Each row of a before or after table is a point. One or more steps were done to the points. Then noise was added and the rows were shuffled. The steps act on columns, c1 being the first. Name the steps. A step turns or swaps two columns, mirrors them in a line or flattens them onto one, adds a multiple of one to another, or multiplies or shifts one. Angles are multiples of 10 degrees, from the lower column toward the higher: turns from -170 to 170, lines from 10 to 170 but not 90. Use the fewest steps. Two steps may share a column if one is a turn and the other turns, adds or multiplies; they go together, in the order done. Otherwise the lowest column goes first.

Before, 12 rows:
[-0.46 +0.82 +0.18]
[+0.24 +0.38 -0.16]
[-0.31 +0.40 -0.24]
[+0.12 +0.49 -0.29]
[-0.16 +0.67 -0.49]
[+0.11 +0.60 -0.42]
[-0.08 -0.20 +0.55]
[-0.38 +0.79 -0.48]
[-0.52 -1.30 -0.44]
[-0.36 +0.67 -0.13]
[+0.25 +0.42 -0.11]
[+0.04 -0.10 -0.17]
After:
[+0.68 +0.68 -0.06]
[+0.30 +0.47 +0.03]
[+0.84 +0.40 +0.05]
[+0.89 +0.43 +0.10]
[+0.01 -0.91 -1.02]
[+0.69 +0.58 +0.00]
[+0.52 -0.46 +0.33]
[+0.27 +0.89 -0.06]
[+0.22 +0.56 +0.29]
[+0.17 +0.65 +0.53]
[+0.45 +0.80 -0.11]
[+0.60 -0.03 -0.27]
Steps: shift c1 by +0.60; turn c2 and c3 by 30 degrees

Before, 14 rows:
[+0.10 +0.17 -0.34 +0.41 +0.46 -0.17]
[+0.73 -0.52 -0.56 +0.46 +0.23 +0.25]
[-0.20 -0.83 -0.19 +0.40 +0.44 -0.43]
[-0.23 -0.27 -0.57 -0.02 -0.43 +0.05]
[+0.10 -0.59 -0.39 -0.80 -0.53 +0.31]
[-0.06 -0.25 -0.72 +0.38 -0.55 -0.42]
[+1.10 -0.26 +0.45 -0.08 +0.48 +0.06]
[-0.67 -0.16 -0.29 +0.34 +0.34 -0.43]
[-0.46 -0.22 +0.38 +0.19 +0.14 +0.68]
[+0.13 -0.07 -0.02 -0.07 -0.20 +0.02]
[+0.48 -0.61 +0.05 +0.15 +0.55 -0.03]
[+0.56 +0.85 +0.54 +0.00 +0.13 -0.56]
[-0.27 -0.45 +0.31 +0.23 +0.28 +0.54]
[+0.35 -0.33 +0.15 -0.72 +0.44 -0.48]
After:
[+0.07 -0.51 +0.61 +0.78 +0.60 -0.44]
[+0.75 +0.70 +0.53 -0.48 -0.38 -0.20]
[-0.33 +0.03 +0.46 +0.36 +0.63 -0.70]
[+0.10 -0.14 -0.40 -0.03 -0.17 +0.09]
[+0.97 -0.25 +1.07 +0.07 +0.09 +0.60]
[-0.50 -0.29 +0.66 +0.44 +0.03 +0.36]
[-0.20 -0.26 -1.04 +0.11 +0.05 -0.08]
[-0.07 -0.85 -1.08 -0.36 -0.21 +0.31]
[+0.44 -0.47 +1.01 +0.41 +0.52 +0.21]
[+0.53 -0.21 +0.14 +0.66 +0.72 +0.59]
[+0.51 -0.62 +0.81 -0.44 +0.30 -0.20]
[-0.75 -0.03 +0.45 +0.27 -0.22 +0.39]
[+0.16 +0.36 +0.60 +0.26 +0.80 -0.06]
[+0.16 -0.02 -1.28 +0.48 +0.05 -0.38]
Steps: turn c1 and c6 by 30 degrees; turn c2 and c4 by -30 degrees; multiply c5 by 2; turn c3 and c5 by -60 degrees

Before (9 x 9):
[+0.18 -0.01 -0.37 -0.67 +0.00 +0.49 +0.51 +0.11 -0.31]
[+0.07 +0.02 +0.46 -0.23 +0.11 -0.25 +0.31 -0.48 +0.83]
[-0.10 +0.60 +0.50 -0.11 -0.07 +0.75 +0.16 +0.95 -0.16]
[-0.13 +0.68 +0.34 -0.27 +0.31 +0.02 -0.31 +0.34 -0.09]
[+0.41 +0.87 +0.24 +0.53 -0.17 +0.08 +0.87 +0.03 -0.22]
[+0.20 +0.12 +0.25 -0.55 +0.07 -0.52 -0.27 +0.48 +0.58]
[+0.39 -0.20 -0.39 +0.20 -0.15 +0.37 +0.36 -0.05 +0.13]
[-0.04 +0.34 +0.98 -0.16 -0.86 -0.27 -0.02 -0.24 -0.33]
[-0.74 +0.40 -0.32 +0.18 -1.23 +0.40 +0.06 +1.00 +0.15]
After, 9 rows:
[+0.31 -0.33 -0.37 +0.39 -0.09 +0.22 +0.27 -0.13 +0.17]
[+0.12 -0.09 -0.34 +0.53 -0.10 -0.65 +0.57 +0.06 -0.09]
[+0.08 +0.65 +0.34 +0.02 +0.01 -0.28 -0.25 +0.42 -0.13]
[+0.06 +0.00 +0.45 -0.26 +0.43 -0.25 +0.04 -0.28 +0.58]
[+0.09 +0.56 +0.46 +0.78 -0.67 -0.11 +0.20 +0.70 -0.06]
[+0.70 +0.71 +0.23 +0.03 -0.17 +0.50 +0.95 -0.13 +0.02]
[+0.22 +0.07 +0.24 -0.51 -0.25 -0.57 -0.52 +0.45 +0.32]
[+0.07 +0.36 +0.99 -0.27 -0.50 -0.21 +0.08 -0.71 -0.23]
[-0.55 +0.65 -0.34 +0.43 -1.54 +0.17 -0.02 -0.02 +0.07]
Steps: turn c1 and c2 by -20 degrees; swap c4 and c6; turn c5 and c8 by 40 degrees; turn c7 and c9 by 20 degrees; multiply c9 by 0.7
